Rows are points. Two turns around zero, p and q, are shown by what they do to some points. Write where each new point lands after one turn and then the other. Backwards means that the second turn is done in reverse. Each puzzle has new turns, and all numbers are rounded.

Turn p:
[-18 -41 -20] -> [-26  19 -37]
[ 7  6 29] -> [ -6 -25  17]
[-24  40 -21] -> [16 38 30]
[35 -5 11] -> [ 16 -32 -10]
Turn q:
[21 43 22] -> [-10  18  48]
[  7 -38 -14] -> [  2 -33 -24]
[-15  30  23] -> [-12  36  14]
[ -4 -48 -14] -> [  0 -32 -39]
[ -9  13 -16] -> [20 11  0]
Where do these land?
p, then q: [  5 -31  29] -> [  5  -3 -42]
p, then q: [ 13  19 -26] -> [  3 -14  32]
q, then p: [ 29 -26  -7] -> [-25  -6 -31]
q, then p: [-16 -13  30] -> [-8 34 11]
p, then q: [-29  40 -46] -> [-3 26 62]
p, then q: [-2 11 21] -> [-22   1  -9]

Turn p:
[-21  28  21 -12  -4 -15] -> [ 11 -38  -6  14  -5 -15]
[-12 -13  -7  10 -12  19] -> [ 17  16  10 -14 -11  -1]
[ 14  -6  -1  11  -6 -32] -> [-26  -1  20  16   4  -5]
[  1  10 -18  -2   4 -25] -> [ -6 -13  15  14  17  11]
[  3 -11  -6 -17 -13 -27] -> [ -9  -2  13  29 -10  12]
[ -4 -16   9   7  24  48] -> [ 19  32 -31 -28   4  -8]
[19  8  2  2  7 32] -> [ -5   5 -21 -31   0   8]
Turn q:
[ 20  -7   4 -22   8  -3] -> [-16  -7   9  -8 -22  -8]
[ 4 20 -8 11  4  0] -> [  1  -7 -12  -1  15 -14]
[-40  -4 -36  -7  16   5] -> [ 21 -20  13  47   6   2]
[  1 -10  11  17   3   3] -> [-8 12  6 -5 13  9]
[-26  -4  28  33 -12 -25] -> [  8  51 -13   8  17  10]
[ 26 -14  -3 -25   2  -5] -> [-10  -9  17 -14 -27 -10]
[ 18  -8 -12   4 -11  -6] -> [  9   0  14 -18   0 -11]
[ -4  26  18 -11 -11  31] -> [ -4 -20 -34  -9  -3  23]
Where do these land?
p, then q: [  6  10  14 -10  16  -9] -> [ 8  0 19 14 12 -6]
q, then p backwards: [ -5   7 -17 -12 -39 -10] -> [-34   2   5  -8  -8  28]
p, then q: [  0 -16 -16 -12   8  12] -> [ -4 -22 -12  -8  11  -2]
q, then p: [  8  18 -15 -10 -30  13] -> [-18  19  -3  10 -11  30]
q, then p: [-9  9 39 47 26 -7] -> [ 36 -24  -8 -11  50  -3]
q, then p: [ -1 -27  20   8  -5  10] -> [ 16 -11 -23 -17 -10  -4]
p, then q: [-12  10 -16 -16   2   0] -> [-13 -10  13 -14   8   8]
p, then q: [ 14 -11  -9   4  21  -9] -> [ -9  -7 -11  21  16  -3]
